Every row gives one point. Before rounding, the points of a table are all equally far from one centre. They may lie mostly on one side of it. Write the centre, to within rounding.

Points (5 x 2)
[[ 3.9  1.2]
 [-0.7 -3.9]
 [ 1.3  1.3]
 [ 5.9 -2.5]
 [ 5.8 -3.0]]
Centre: [ 2.4 -2.1]

Points (16 x 9)
[[-0.4  1.1  3.6 -4.3  2.6 -2.7 -3.4 -6.0  4.9]
 [ 0.2  5.3 -4.2 -1.9 -2.1 -1.1 -3.9 -1.8  5.2]
 [-4.6  4.1  3.2 -2.8 -3.7 -5.6  1.3  0.0 -0.7]
 [-0.3 -1.3  3.2 -3.3 -2.8 -3.4 -4.1 -2.2  7.4]
 [-0.4 -1.3 -0.7 -4.1  0.0 -2.1  7.0 -1.6  4.7]
 [-0.1  3.2 -2.4 -4.5  1.8  1.9  3.7 -2.1  3.1]
 [-1.1 -7.9  1.3 -0.2 -0.3 -6.9 -0.3 -2.2  1.1]
 [-3.2  3.6 -6.6  3.0 -2.7 -3.6 -1.4  1.4  1.3]
 [-2.3  0.3 -3.8 -0.7  1.7 -6.8 -4.3  3.4  5.1]
 [-3.5 -2.3 -1.7  0.9  1.6 -4.0  2.1  5.0  5.7]
 [ 1.8  3.3 -0.1  4.9  4.3 -0.4  3.1  0.4  2.7]
 [ 3.5  0.2 -6.0 -0.3  2.7 -2.3 -1.2 -2.9  6.4]
 [ 2.8  2.7  0.6  3.8 -4.5 -5.7  3.4  0.5  2.2]
 [-6.0  6.7 -0.3  0.6 -0.2 -4.1  1.0  0.2  4.8]
 [-2.0  2.9 -1.3  5.7 -4.2 -2.4  0.6  0.1 -2.2]
 [ 3.3  5.1 -1.2  0.9 -0.9 -6.7  2.9  2.1  2.1]]
Centre: [-1.1  0.1 -0.4  0.2  0.2 -3.2 -0.2 -1.7  1.9]

Points (27 x 24)
[[  2.5  -4.8  -1.9  -1.5  -2.0   2.1   0.4   4.3  -1.1   2.1   2.2  -2.9
   -4.4   0.2   2.2  -2.0  -4.0  -4.9   1.9  -3.8  -2.5  -0.5  -5.2   2.8]
 [  2.2   3.3   4.6  -1.1   1.2  -4.4  -2.1  -0.2   0.7  -0.5  -7.3   1.2
   -1.5   1.0   1.6  -0.4  -3.5   0.9  -0.3  -7.1   1.6  -5.2  -0.3   1.1]
 [ -4.6  -0.3   0.6   4.0  -2.3  -3.7   1.3   2.3   0.9   6.0   2.9  -0.5
    3.7   5.7   2.7  -2.4 -12.3  -3.5  -4.3  -4.6   0.9  -0.4  -2.2  -1.1]
 [ -2.8   1.9   0.0   0.9  -4.3   3.5  -5.4   0.8  -0.7  -0.7  -6.2   1.9
    4.3   2.1   0.7  -2.5  -4.9   2.0   0.7  -3.5  -4.0   2.3  -4.9   0.3]
 [ -4.2   0.1   1.9  -0.6  -2.4   0.2  -2.4  -1.6  -4.1   4.1  -2.3   6.8
    1.9  -1.8   3.5  -1.3  -2.0   1.6   0.1  -4.4   5.5  -1.7   0.7   2.1]
 [ -2.1   2.3  -3.2   0.7  -4.0  -5.3   1.5  -1.4   2.8  -3.0  -0.6   0.8
    2.7   7.1   0.0  -0.9  -8.1  -1.6   0.8  -7.4   3.6  -1.1  -3.6   4.9]
 [ -2.1   3.1   2.6   1.3  -5.9  -7.6  -1.9   0.9   0.3   2.9   2.2   2.3
    4.0   1.0   1.2  -3.8  -9.4  -2.5   2.7  -6.6   0.3  -0.4  -0.5  -2.5]
 [ -7.7   0.5   2.2   6.2   1.3  -2.4   2.6   4.2   0.3  -0.2   1.2  -4.3
    3.3  -2.3   1.4   1.4  -4.1   1.5  -5.6  -2.4   0.9   2.0   2.7   3.1]
 [ -3.7   1.8  -0.2   6.2  -3.7  -4.7   7.4   2.0  -1.8  -1.0  -3.7  -1.4
    4.3  -0.7  -1.5   3.3  -5.2  -0.2   2.9  -5.8   6.0   0.3  -0.2   1.5]
 [ -2.9   2.6  -1.2   3.3  -2.7  -3.1  -1.5   4.3  -5.5   2.2   2.3  -0.6
    1.6   2.6  -0.2   1.1  -8.3  -2.1  -3.3   0.3  -7.2   0.4   0.9   1.1]
 [ -2.5  -1.4   0.2   2.0  -0.7  -0.6  -1.6   1.1   1.0   9.4  -3.1  -2.0
    3.4   3.2  -0.9  -0.7  -8.8   1.5   1.6  -7.8  -0.3   2.0   0.1  -6.2]
 [  3.6   2.0   0.9   2.4  -1.1   3.5  -0.7   6.0   1.5   3.8  -3.5  -4.9
   -2.5   3.1   1.9   1.1  -2.1  -0.8   0.4  -0.4  -0.8   3.1  -1.9  -4.8]
 [ -2.6   1.2  -0.3   8.9  -2.5  -5.8   0.3  -0.9  -5.1   6.1  -2.5   0.8
    1.8  -1.0   2.5   0.9  -2.1   1.1  -2.2  -7.8  -2.2  -5.0  -1.8   2.9]
 [  1.4  -0.1  -4.2   2.5  -4.0  -2.7   4.3   0.5   1.2   0.4  -4.0   3.2
    2.4  10.2  -0.1   0.7  -0.6  -0.7   0.7  -7.9   0.5  -1.3  -2.3   1.5]
 [  0.1   1.1  -1.2   3.9  -2.1   0.1   1.2  -1.0   0.3   6.6  -2.0   0.9
    5.9   2.8   6.2  -1.0  -0.9   0.6  -6.8  -8.6  -1.3   0.9   0.6   3.5]
 [ -1.0   4.9   3.3   5.9  -2.9  -1.4  -2.3   6.0  -3.8   2.1   1.0  -1.8
    2.7   2.2  -1.4   0.1  -5.0   1.5  -3.5  -2.2  -3.6  -3.3   3.9   1.8]
 [  3.3   0.2   0.7  11.0  -1.8  -1.8   0.7   1.5   2.3   4.2  -0.2   3.6
   -0.2  -1.8  -0.3  -7.2  -4.1   2.8   2.3  -1.7   1.4   2.3   1.6  -0.2]
 [ -0.7  -0.4   4.4   5.1  -1.2   0.2   1.8  -0.3   3.8   9.7  -2.1   1.1
   -4.5   0.0   0.5  -5.4  -3.6   2.3   0.2  -3.4   0.3  -1.6   2.0  -4.2]
 [  3.1   3.6   1.0   3.8  -2.8  -3.6   0.6   0.6   2.2   1.2   0.5  -4.2
    5.0  -3.4   1.0   1.0  -3.6   4.1  -0.1  -8.4   2.0  -2.9  -1.7   3.3]
 [ -2.1   2.9   3.7   3.9   0.1   1.1  -2.6   3.9  -0.9   0.9  -7.1   4.0
   -3.4   5.5  -3.9  -6.8  -4.0  -0.6  -2.1  -1.9   3.1   3.0  -1.2   1.7]
 [ -4.4   4.4  -3.1   6.1  -4.6  -4.9   2.0   2.4  -0.5  -0.3  -3.5  -0.6
   -0.6   4.7   3.3  -7.1  -2.9  -4.7   3.6  -1.1   3.1  -0.5  -3.2   1.0]
 [  0.2   4.0  -1.5   0.6  -4.1  -4.3   3.7  -0.6  -0.6   2.0  -3.4   4.2
    1.7   6.6   2.4  -3.8  -4.3  -2.8   0.1  -3.0  -0.3  -4.4   3.5  -2.7]
 [ -2.5   3.0   1.2   4.0  -7.4   3.6  -3.7   3.4   0.5   3.1  -1.2   1.1
   -0.6  -0.7  -0.8  -2.0  -7.9   2.8  -4.1  -5.5  -4.2   0.3  -0.6   0.6]
 [ -1.2   0.6  -1.4   3.9  -2.0   3.4  -1.7   0.1  -1.0  -0.4  -4.2   5.8
   -2.0   2.2  -0.6  -3.3  -4.4   5.4   2.3  -3.9  -3.3   2.4  -5.3   2.0]
 [ -7.3   0.8  -1.2   4.3   1.9   2.1   0.7   2.0  -1.2   4.1  -1.6   5.0
    4.2   1.3   1.3  -0.4   1.1   4.4  -2.4  -1.3  -2.2   2.2  -0.4  -1.1]
 [ -1.9   4.6  -1.0   2.3  -2.9   2.2  -0.3   2.3  -0.3   5.0  -2.9   0.9
    3.0   4.5   4.7  -0.9  -3.0   2.1  -0.3  -6.1  -4.3  -1.0  -8.0   4.4]
 [ -5.7   2.1  -0.4   1.3  -5.3   1.8  -1.0   2.4  -1.4   0.4  -4.2   6.7
   -0.1   5.6   3.7  -3.1  -6.5  -0.6   1.7  -0.8  -2.7   0.3  -2.4   1.3]]
Centre: [-1.5  0.1  0.8  3.5 -1.0 -1.6  0.6  0.5  0.8  3.1 -1.6 -0.1  0.7  1.5
 -0.7 -0.7 -3.6 -2.2  0.0 -3.2  0.2  1.0 -1.1  2.1]

Points (28 x 24)
[[  3.0   2.4   6.0  -2.2  -2.4   1.9   0.7   7.0  -3.2  -6.8   0.4   0.1
   -0.7  -1.2  -4.5   1.7   8.4  -4.5   3.1  -1.0  -0.9   0.8   0.3   0.8]
 [  1.4   1.1   5.9  -2.7  -0.6   0.9   0.2   1.2  -2.8  -2.5   1.5  -0.3
    3.2   3.3  -4.6   0.3  -0.9  -6.4   5.9   1.6  -4.8  -1.5   2.6   2.9]
 [  1.2  -0.1   6.1  -5.0  -5.6  -2.6   2.9   3.7  -3.1  -7.6   2.9  -1.6
   -2.5  -2.1  -2.4  -0.1   3.3  -2.7   4.1   4.3  -0.7   2.4  -3.2   3.6]
 [ -2.2  -0.6   3.4  -2.1  -2.6  -0.9  -2.0   3.1  -4.6  -7.2   3.1  -3.8
    0.6   0.3  -1.3   3.0   1.6  -3.9   2.2  -2.2  -3.2  -0.4   3.1   2.2]
 [ -0.2  -2.7   1.6  -1.3  -2.9  -0.8  -0.9  -0.2   1.5 -10.2  -0.9  -3.7
    0.8   1.2  -3.9   2.0   2.7  -4.9   1.9   1.7  -1.1  -1.0   2.3  -1.3]
 [  2.5   1.0   4.5   4.8  -6.6   2.4   3.5   3.2  -1.7  -5.6  -3.0  -2.8
   -0.9  -0.5   3.3   4.3   2.2  -5.4   4.3  -0.2  -2.3   0.6  -3.1  -0.1]
 [  3.3   2.9   6.7  -0.2  -3.1   0.3   2.4  -0.2  -3.8  -2.6   2.4   0.5
   -4.6  -2.6  -2.5   1.5   6.1  -4.5   1.7  -3.6  -1.5  -3.6   0.4   0.7]
 [ -1.5   0.0   1.0   1.2   0.1  -2.3   3.9  -0.1  -4.8  -7.3  -0.4  -2.1
   -0.7  -4.2  -2.5  -0.6   6.5  -2.8   5.7   0.9  -1.0   1.2  -1.1   2.6]
 [  6.0   1.1   4.3  -0.6  -6.4  -0.8   1.5  -1.8  -2.1  -5.4  -3.4  -2.2
   -0.1   0.3  -4.1   1.9   6.8  -2.4   5.7   3.6  -5.8  -0.4  -4.0  -0.3]
 [  0.2  -1.7   4.8   0.1  -3.9  -0.1  -4.1   3.0  -3.6  -8.4  -2.6  -0.7
    1.9   1.0  -5.1   3.4   5.3  -4.4   2.0   0.9   1.5   1.6   0.3   3.5]
 [  2.5  -2.5   1.5   1.7  -3.1  -3.5  -0.7   2.4  -2.1  -6.6   0.4   1.0
    5.2   2.5  -3.2   1.3   1.7  -4.1   3.3  -1.3  -4.4   2.3   4.4   4.4]
 [  0.6   4.6   2.9   0.1  -6.9   1.5   3.2   0.3  -4.2  -6.1  -3.6   1.7
   -2.3  -1.0  -5.4   4.1   3.9  -2.4   3.4   0.7  -0.9  -1.3  -3.4   4.3]
 [ -2.4  -1.2   3.5  -3.7  -5.8   2.3   1.2  -1.3  -1.5  -4.5  -0.7  -5.0
    2.9   0.7  -2.8   4.4   5.8  -3.5   5.8  -0.9  -3.0   0.6  -2.9   1.7]
 [  3.9   3.5  -0.6   0.3  -0.9  -3.8  -1.1  -0.8   0.7  -6.9  -1.2  -3.6
    3.6   3.4  -5.8   1.2  -0.3  -3.9   1.3   2.1  -2.8   1.2   0.4   4.2]
 [  3.6   0.7   7.4  -3.4  -3.3   1.5   2.4  -0.4   3.0  -6.6  -3.6  -4.0
    1.2  -3.2   0.6  -0.6   3.7  -2.8   6.2   3.2  -3.1  -0.3   3.3   0.6]
 [  4.1   4.3   7.1  -2.0  -3.5   0.7   2.7  -1.6  -2.9  -7.6   0.8  -0.5
   -0.4  -1.0   2.3   4.4   3.1  -5.6   5.7  -1.0  -2.8  -2.0   1.0   5.9]
 [  2.8  -0.1   4.2   2.3  -5.5  -0.1   0.1  -2.1   0.0  -4.2   1.2  -6.5
    2.7   0.5  -7.3   4.8   1.2  -5.3   4.2   1.7  -2.8  -3.0   0.7   3.8]
 [ -4.3  -0.7   4.4  -0.4  -4.4  -1.3   2.2   1.3  -4.6  -3.0   2.6  -3.3
    0.8   1.6  -0.4   2.1   3.0  -4.5   6.9   3.6  -0.5   0.2   0.0   1.1]
 [  1.6   0.8   5.6   2.8  -2.8   0.9   1.5  -2.7  -3.4  -8.0  -3.6  -1.2
   -0.4   1.1  -6.4   3.8   4.6  -6.1   4.1   0.4  -0.3   1.2   1.9   0.9]
 [  0.7   3.2   4.6   0.4  -5.5  -3.2   2.5   1.2   3.1  -7.6  -2.6  -4.1
    2.5  -2.2  -1.4   3.0   5.6  -3.2   5.0   1.1  -4.7  -1.9   0.1   0.9]
 [  0.3   1.5   3.5  -3.6  -6.8   0.2  -0.1  -1.3  -1.2  -8.2  -4.4  -3.6
    1.3   0.3  -4.1   2.1   2.8  -5.4   0.4  -2.9   0.8   0.9  -1.0   1.2]
 [  5.0  -2.7   1.7  -0.2  -1.1   2.6  -0.7   2.0  -2.5  -8.0   2.7  -2.4
   -2.3  -0.9  -4.4   2.8   2.9  -7.3   3.5   0.1  -7.3   1.3   0.5  -0.7]
 [ -4.2  -0.2   4.8  -0.7  -5.8   1.5   2.0   1.9  -0.6  -7.1   0.6  -0.2
    0.0   0.2  -4.5   4.1   0.8  -4.0   2.9   1.4  -4.2  -1.5   2.0   3.4]
 [  0.1   0.9   6.9  -0.6  -0.8   0.7   1.2  -0.1  -2.8  -6.9  -4.3  -3.9
   -0.5  -0.2  -1.9   4.5   3.2  -3.7   2.8  -1.6  -3.8  -0.2  -3.9   2.2]
 [  2.6   0.6   7.1  -0.2  -6.6  -2.1   1.4   1.9  -4.3  -4.1  -3.1  -2.5
    1.1   0.5  -7.0   1.6   6.5  -5.4   5.4   2.2   1.2   1.6   1.6   1.6]
 [  0.0   1.8   0.1  -3.1  -2.4  -3.8   0.2   1.8  -3.9  -8.8  -1.0   1.8
   -2.1  -4.9  -0.5   2.3   5.0  -3.9   5.5  -0.7  -2.8   3.6   1.7   5.0]
 [  0.5   2.6   3.7  -3.1  -4.8  -2.7   2.0   1.7  -1.0  -7.0  -5.7  -4.1
    2.9  -0.1  -3.5   2.1   2.7  -7.0   2.3   1.7  -1.1   0.2  -1.7   5.0]
 [  0.5  -0.4   0.0   4.0  -6.5  -1.5   1.9   2.5  -3.5  -6.8  -3.8  -3.0
   -3.9  -2.1  -4.6   4.1   3.4  -4.9   4.6   0.7  -4.9  -0.5   0.7   3.7]]
Centre: [ 3.6  0.9  2.0 -0.2 -3.8  0.4 -0.1  0.8  0.2 -3.0  0.3 -1.2 -1.0 -0.9
 -1.7  1.2  2.4 -3.5  4.5  0.5 -1.0  1.8  0.1  3.1]

Points (28 x 24)
[[  6.0   1.7  -2.6   1.2  -5.6  -4.3  -1.9  -1.7  -1.2   5.3   4.7   4.7
   -8.1  -0.6   2.6  -0.8  -0.4   3.2  -1.3  -3.5   7.4  -0.1   0.9   2.2]
 [  3.8   2.5  -6.2  -0.8  -8.6  -5.0  -1.4  -5.7  -1.4   4.7  -0.8   2.6
   -1.7   1.1   7.6   1.3  -0.9  -1.3  -2.8  -1.2  -0.2   3.9   6.2   1.1]
 [  6.4   0.7  -2.7   1.5  -4.0   1.6  -2.6   2.0  -4.2   2.7   2.9   5.4
   -5.6   1.4   5.1  -0.7  -2.8  -0.9  -0.9   4.7  -0.3   3.3   7.1   2.8]
 [  3.2  -0.7  -3.7   3.1  -3.4  -1.7  -1.9   1.2   3.7   3.6  -2.2  10.7
   -4.8  -0.4   1.3   0.5  -1.1   0.8  -5.1   4.7  -2.6   2.6   0.2   2.4]
 [  6.4   4.3  -3.3   0.6  -6.0  -1.2  -0.2   4.5   2.3  -0.3   2.1  -0.8
   -0.3  -2.6   6.7  -4.9  -1.7   5.5  -5.5  -0.9  -0.2  -0.6   4.4  -3.0]
 [  3.8   0.7  -2.2   2.6  -5.0   1.5  -2.3  -1.2   0.9   6.0  -2.6   6.7
   -5.1   1.6   3.1  -3.8  -5.4   3.9   2.7  -0.3  -0.9  -0.3  -0.5   2.4]
 [  1.2  -1.1  -6.6  -0.5  -5.8  -0.3  -1.4   0.1   0.3   7.7   0.1   2.4
   -0.3   3.7   5.4  -2.3  -2.6   4.1  -2.2  -2.2  -1.4   2.2   4.0   1.0]
 [  0.2  -0.6  -3.9   2.8  -1.7  -2.0  -3.3   2.0  -6.3   5.0   2.3   6.0
   -2.0   0.0   2.7   2.2   1.7   0.8  -9.4  -3.3  -0.4   0.5  -0.7   3.6]
 [  0.2   1.9  -3.1  -1.7  -3.1  -2.0  -3.0  -2.8   0.7   6.8  -3.8   6.0
   -4.3  -2.6   6.3  -0.6  -3.1   5.9  -2.0  -2.3   1.3   2.1   0.5   1.7]
 [  5.0   2.9  -0.2  -2.0  -4.1  -1.1   0.4  -0.4   3.1   5.5  -0.4   0.5
   -0.1   1.2   2.0   1.4  -0.6   2.7  -1.2  -3.9  -2.6   4.4  -1.5   2.4]
 [  5.0   0.7  -4.0   2.5  -6.8   0.2  -2.3   0.7  -0.2   5.9  -0.1  -0.9
   -7.2  -3.8   1.4   0.5  -2.7  -1.1  -5.2  -0.8   1.2   1.7   2.0   4.3]
 [  9.7  -2.5  -7.3   3.8  -3.2  -2.8  -1.5  -2.0  -1.4   4.0  -1.1   4.0
   -5.5   0.2   2.7   0.1   4.7   0.7  -1.6   0.9  -0.7   5.9   2.7   1.6]
 [ -0.9   3.0  -0.8   2.3 -10.0   2.2  -4.0   2.6  -0.6   1.3  -3.2   1.6
   -3.8   1.1   4.6  -1.1   2.8   1.1  -3.6   0.7   5.2   1.5   2.8   1.8]
 [ -1.4   0.3   0.3  -0.7  -5.4  -4.6  -1.1  -0.8  -2.7   5.9   1.7   3.0
   -1.9   4.3   0.5  -6.1   1.4   1.3  -3.9  -0.4  -1.5   2.8  -0.1   7.4]
 [  0.2  -2.1  -2.1   1.2  -6.4   0.0   0.2   0.1  -0.6   3.3   1.8   7.6
   -3.1   3.9   1.8  -3.9  -2.6  -0.2   0.9   4.9   4.2   4.7   4.2   1.2]
 [ -0.9   2.8  -2.7  -2.4  -4.4  -2.0  -2.5   1.3   2.6   1.8  -1.8   3.2
   -4.0  -3.1   4.3   4.0  -3.1   2.4  -3.4  -0.7  -0.6  -0.1   1.6   5.1]
 [ -0.6  -0.2   1.3   1.6  -6.5  -5.1   3.6   3.4   1.0   3.9   0.8  -0.6
   -3.2  -0.1   4.6  -7.1  -0.4   0.0   0.0   3.2  -4.6  -4.4   4.2   0.5]
 [  6.1   2.1  -4.1   0.2  -6.6  -3.9  -1.6   1.6   1.9   6.4   0.0   5.3
   -5.0   2.0  -2.6   0.4   4.0   1.5  -0.4   2.6  -1.7   3.8  -0.5   3.0]
 [  3.6   0.7  -5.0   2.0  -1.7   0.3  -0.3  -1.3   5.2   8.4   2.8   7.1
   -1.3   2.2   3.2   0.7  -1.3   1.1  -4.4  -0.6   1.6   2.9   0.9  -0.1]
 [  0.4   1.3  -1.9   3.9  -4.0  -0.1  -2.8   2.0   1.8   6.2  -2.5   1.7
    0.7   0.4   5.5  -0.5  -6.0   3.6  -4.6  -1.6   0.3  -3.0   1.9   4.5]
 [  2.9   4.5  -3.1  -2.2  -1.7  -4.6   4.0   1.3   0.1   2.5  -1.6   9.5
   -2.0   3.6  10.1  -3.5   2.2   0.8  -1.2   0.5   0.4   0.1   0.0   4.1]
 [ -0.3   0.3  -3.3  -0.6  -1.3  -1.4  -2.2  -2.4  -1.8   3.7   4.4   2.9
   -2.9   3.0   6.0   1.9   0.3  -1.6  -0.6  -2.4   2.1  -0.1  -6.0   2.8]
 [  3.6   0.4  -0.8   1.3  -8.9  -1.6  -2.4   1.1   4.6   3.3  -0.3   1.5
   -0.4  -0.4   6.1  -0.8  -1.5  -2.3   4.5   1.1   3.0   2.3   4.6  -0.7]
 [ 10.0   0.1  -3.5   2.0  -3.7  -5.5  -3.5   1.8   0.0   0.7  -0.3   3.8
   -3.6  -0.1   6.5   0.5  -4.6   0.6  -4.9   0.7  -5.0   2.0   2.7   3.0]
 [  2.7   1.3  -2.2  -2.6  -7.0  -0.9  -1.1   0.5   2.3   3.9  -3.9   1.0
   -3.6   0.6   5.2  -1.1  -4.3   4.4  -5.2   1.3  -2.2   2.8   0.6   0.8]
 [  4.6  -0.6  -2.8   0.7  -5.1   0.4   2.3   6.6   1.0   1.6   2.0   7.0
   -3.8   4.7  -1.0  -2.9  -1.1   1.8  -0.6   2.2   0.1   1.0   2.0   0.1]
 [ -0.8   2.2   0.3   0.4  -5.2  -4.6   0.0   5.4   2.6   2.0  -2.8   6.3
    2.4   0.5   4.9  -2.2  -6.5  -1.2  -2.5  -0.6  -2.7  -0.7   1.2   1.8]
 [  0.4   2.1  -3.5   0.7  -4.9   0.1  -1.6   3.4   0.9  -0.6  -4.5   2.2
   -2.8   4.8   7.0   1.2  -0.4   2.4  -5.9   1.6  -2.2   3.2   1.2  -0.9]]
Centre: [ 2.6  2.7 -2.3  3.8 -3.3 -4.1 -0.2 -0.5 -2.2  1.7  0.5  3.4 -1.0 -1.4
  3.3 -2.6  0.9  0.5 -1.8  1.2  0.4  0.2  1.0  0.0]

Points (30 x 24)
[[ 4.3  1.8 -4.7  3.6 -0.7 -1.7  4.8  2.2  2.3 -1.4  0.6  0.3 -0.3 -2.9
  -2.8 -4.3  7.1  3.1  3.7  1.5 -7.1 -3.5  0.7  6.4]
 [ 6.8  4.8 -2.2  3.0 -0.1 -3.9  1.2 -0.2  4.0 -1.7  2.5 -4.9  0.4 -5.0
  -0.3 -6.0  3.6 -0.9  0.8  3.1 -4.3 -4.1 -2.7  5.9]
 [ 4.5  1.0 -5.0  3.8 -4.5 -1.3  2.2  0.1 -1.5 -2.5  9.5 -5.5  1.0 -0.9
  -3.1 -0.2  2.4 -1.3  4.5  0.4  0.4  0.1  4.2  3.7]
 [ 4.2 -2.0  0.1  2.6  0.0  2.0  1.6 -2.5  1.9 -3.6 -0.9 -4.8  1.0 -2.8
  -0.8 -4.9  2.6 -7.6 -0.6 -1.8 -5.2 -0.5 -7.8  4.9]
 [ 0.2 -0.9 -4.2  4.2  3.7 -2.2  1.5  0.3 -0.4  1.2 -1.3 -3.5 -2.8  1.3
  -7.3 -1.0  1.7  3.5  0.6 -4.7 -0.7 -1.8  0.8 -1.2]
 [ 8.1  1.5 -3.8  5.4 -3.2  2.4 -3.4 -0.8  2.3  2.6  1.7 -3.5 -0.5 -2.2
  -2.1 -4.2  1.8 -1.6 -2.2 -3.6 -4.3 -3.4 -4.0  1.7]
 [-1.8  0.7  1.5  2.7  2.1 -2.0  4.7  3.2  2.3 -2.3  0.1 -7.1 -1.3 -1.5
  -4.3  0.8  4.7 -1.5  7.4 -2.3 -4.3 -3.6 -2.2  3.7]
 [ 4.6 -2.3 -1.1  3.1  4.0 -5.0 -0.2  1.3  1.9 -2.6  0.4 -1.9  1.9 -2.2
  -2.5  0.0  6.2 -2.5  0.7 -7.7  0.1 -2.0 -6.1  3.4]
 [ 6.0 -0.2 -1.5  4.4 -0.4 -0.1  2.2  1.1  1.2  5.8  4.1 -5.3  0.2 -3.3
  -1.6  1.8  6.5 -1.3  3.6 -2.1 -2.6 -4.3 -4.0  5.8]
 [ 1.4  3.5 -0.2  5.7 -2.0 -0.4  0.4  7.0  4.3 -3.7  0.3 -0.6  2.8 -2.1
  -1.2 -1.0  4.3 -4.0 -4.7 -2.3 -2.3 -4.7 -1.1  0.6]
 [ 9.7 -0.7  0.6  5.3  0.9 -0.5 -1.0  0.1 -2.6 -2.2  1.6 -3.5 -0.1 -6.3
  -4.2  0.3  6.7 -4.1 -4.8 -2.2 -1.2  2.3 -2.5 -0.1]
 [ 7.7  0.3  0.7  0.3 -0.7 -4.1  2.9  1.0 -2.6  2.8 -1.1 -3.2  0.0 -2.9
  -4.9  2.1  7.3 -2.4  1.2 -1.9  1.0  0.0 -2.1  3.1]
 [ 6.2  5.0 -2.3  9.4  2.9 -1.5  6.9  0.5  3.0 -1.6  1.5 -0.6  0.2  1.0
  -3.5  1.3  3.8 -2.3  0.8 -0.9  2.0 -1.0 -2.8  0.7]
 [ 8.6  0.1 -4.3  1.0  2.1 -4.1 -0.1 -1.7  2.5  0.2 -1.2 -2.6  0.5 -3.8
  -2.5  2.4  4.1 -1.2  0.3 -6.2 -0.5 -3.1 -4.4  4.9]
 [ 3.6  5.1 -4.8 -1.0  4.9 -0.3  4.7  2.2 -0.1 -1.7  3.5  3.3  0.2 -2.5
   2.8  3.0  4.4  3.4  4.0 -0.1  2.2  3.2 -3.3  5.7]
 [ 3.0  1.3 -3.3  7.0  5.6 -3.5  3.3 -3.7  1.4  4.8  0.2 -4.8 -1.2 -1.6
  -2.6  1.9  3.5 -5.3  4.5  2.4  2.4  0.3 -3.2  5.7]
 [ 5.6  5.2 -7.2  2.8  4.3 -5.9 -0.1 -3.5  2.0 -1.8  2.2 -1.5 -0.5 -0.8
  -2.8 -3.0  2.7 -1.2  1.3 -4.6 -3.0 -1.6 -2.8  3.7]
 [ 1.9 -1.1 -5.0 -0.4 -0.1 -0.4 -0.3  1.3  4.1 -5.4  0.2 -4.4  0.9 -4.0
   1.6 -1.4  3.9 -2.1  1.9  1.5 -4.4  0.5 -9.3 10.5]
 [ 7.1 -0.3 -3.5  4.4  1.2 -0.7  5.0 -2.5  2.7  1.1  0.4 -4.4  1.1  2.3
  -4.0  2.8  0.5  0.2  2.0 -2.7  0.6 -3.7 -3.3  1.8]
 [ 3.3  1.8 -1.1 -1.6  3.8 -4.7 -1.8  1.1  3.2 -2.6 -3.8 -3.2 -2.1 -5.7
   2.5 -0.5  3.1  5.6  1.4 -0.9  4.2 -0.9 -5.5  3.3]
 [ 6.6 -0.6 -4.3 -4.0  2.6  2.8 -0.6  3.0  4.0 -0.2  1.1 -5.8 -0.5 -3.7
   1.4  2.9  3.0 -3.0  3.2 -4.8 -6.7 -2.4 -5.6 -0.4]
 [ 5.4  0.1 -3.2  0.2 -0.9 -0.5  5.8  0.5  0.3  2.1  1.4  1.0  4.0 -0.8
   1.0 -0.3  1.9 -3.1  2.1 -0.8 -4.4 -4.4 -0.4  7.1]
 [ 2.8 -3.4 -2.3  2.0  2.0 -3.3  1.5 -2.1 -0.6  0.4  3.8 -4.0 -1.1  3.3
  -1.4 -1.3  6.7 -4.4 -2.8 -1.4 -2.4 -5.4  2.0  2.6]
 [10.2  1.6 -4.8  4.5 -1.3 -1.7  4.2 -3.1  2.1  2.3 -1.1  0.0 -0.2 -2.8
  -1.3  5.0 -0.8  2.3  2.8 -2.9 -3.2 -1.9 -1.8  4.1]
 [ 6.4 -1.0 -1.5  3.9  1.9 -5.0  2.7  2.8  2.5 -1.8 -4.6 -1.4  3.8 -2.8
  -1.1 -1.7  4.9 -2.9  0.5 -3.2 -0.1 -5.1 -3.4 -0.7]
 [ 8.3  1.8 -2.0  4.6  3.1 -3.8 -2.3  0.2 -0.6  3.9  2.5  2.3  2.3 -1.5
  -2.9 -3.4  0.1  2.3  2.7 -2.0 -1.9  1.2 -2.8  2.3]
 [ 3.8  2.1 -6.5  0.3 -1.8  1.4  3.3 -0.2 -1.4  2.4 -0.2 -2.6  1.4 -3.9
  -3.8 -0.2  5.2  2.1  3.4 -3.1 -3.8 -4.4 -5.0  3.7]
 [10.2  3.7 -4.2  3.5  1.3 -1.3  0.9 -2.1  2.3 -0.5  0.8  0.6  2.3 -0.8
   0.7  1.6  0.9  1.6 -3.0 -2.5 -3.0 -4.7 -2.9  1.1]
 [ 7.7  4.6 -5.4 -0.1  0.9 -1.2  4.2  2.3  4.3  1.4  1.5 -0.2  2.9 -0.5
  -0.1 -1.7  7.7 -0.7  1.5 -2.3 -0.6 -0.4 -1.2  4.0]
 [ 1.3 -1.6 -0.9  0.3  5.1 -2.1  4.8  3.0  1.2 -3.0 -3.2 -6.3  0.5 -6.4
  -0.4 -3.1  9.0 -0.3  0.3 -2.4  1.5  0.0 -1.5  1.0]]
Centre: [ 0.7 -1.0 -3.0  3.4 -0.8 -1.0 -0.4 -0.7  2.6 -1.9  1.3 -0.3 -2.7 -3.8
  1.6  1.6  3.1 -1.7  2.3  1.7 -2.4  2.2 -1.5 -0.7]
